Each row is a point. Each copy is the shape, with its points in the same order, stretched, turned, moved and blurred by noise. Is it also mirrored, or only turned?
In the rows, zero is written as 100.

Shape (5 x 2)
|  77 | 144 |
|  99 |  56 |
| 138 |  92 |
| 121 |  73 |
|  82 | 112 |
Copy 1 (5 x 2)
|  48 |  78 |
| 163 |  76 |
| 124 | 137 |
| 145 | 109 |
|  87 |  69 |
Copy 1 is: only turned
Copy 2 (5 x 2)
| 140 | 147 |
|  72 |  58 |
| 148 |  77 |
| 112 |  67 |
| 112 | 116 |
Copy 2 is: only turned

Shape (7 x 3)
|  74 | 129 | 112 |
| 172 |  34 |  70 |
| 117 | 121 |  86 |
|  94 | 105 | 110 |
| 130 |  77 |  87 |
| 112 | 138 | 149 |
| 137 | 115 |  66 |
Copy 1 (7 x 3)
| 138 |  86 | 128 |
|  39 | 153 |  53 |
|  90 |  88 | 101 |
| 126 | 111 | 109 |
|  82 | 123 |  90 |
| 164 |  70 |  83 |
|  63 |  80 |  85 |
Copy 1 is: mirrored
Copy 2 (7 x 3)
| 114 |  90 | 150 |
|  77 | 141 |  10 |
| 120 | 115 |  93 |
|  99 |  99 | 124 |
|  93 | 122 |  67 |
| 123 |  56 | 125 |
| 121 | 129 |  64 |
Copy 2 is: only turned
Copy 3 (7 x 3)
| 130 |  93 | 128 |
|  17 | 157 |  41 |
|  82 | 107 | 137 |
| 115 | 120 | 102 |
|  70 | 129 |  79 |
| 139 | 164 | 142 |
|  53 | 105 | 133 |
Copy 3 is: only turned
Copy 4 (7 x 3)
|  82 | 124 | 100 |
| 104 |  20 | 113 |
|  73 |  83 |  86 |
|  94 | 105 | 106 |
|  93 |  63 | 106 |
| 112 | 123 |  66 |
|  63 |  60 |  82 |
Copy 4 is: only turned

Shape (9 x 4)
| 130 | 134 |  69 |  97 |
|  96 | 104 |  92 | 141 |
|  84 | 155 |  56 | 136 |
| 109 |  80 | 107 | 107 |
|  72 | 111 | 100 |  99 |
| 133 | 112 | 136 | 123 |
| 128 |  87 | 164 | 140 |
|  51 | 120 |  53 | 109 |
|  47 | 145 | 130 |  59 |
Copy 1 (9 x 4)
|  83 | 141 | 129 | 108 |
|  83 |  77 |  79 | 150 |
|  82 |  66 | 129 | 134 |
| 101 | 119 |  63 | 116 |
| 108 |  80 |  87 |  87 |
|  39 | 124 |  81 | 129 |
|  36 | 113 |  44 | 147 |
| 135 |  49 |  95 | 113 |
|  98 |  73 |  93 |  30 |
Copy 1 is: mirrored
Copy 2 (9 x 4)
|  70 |  53 | 130 | 135 |
|  93 | 118 | 102 | 139 |
|  90 |  76 |  91 | 164 |
|  96 |  95 | 108 | 104 |
| 114 |  80 |  63 | 110 |
|  52 | 102 | 100 |  91 |
|  51 | 144 |  96 |  81 |
| 146 |  66 |  73 | 159 |
| 117 |  36 |  17 |  86 |
Copy 2 is: mirrored
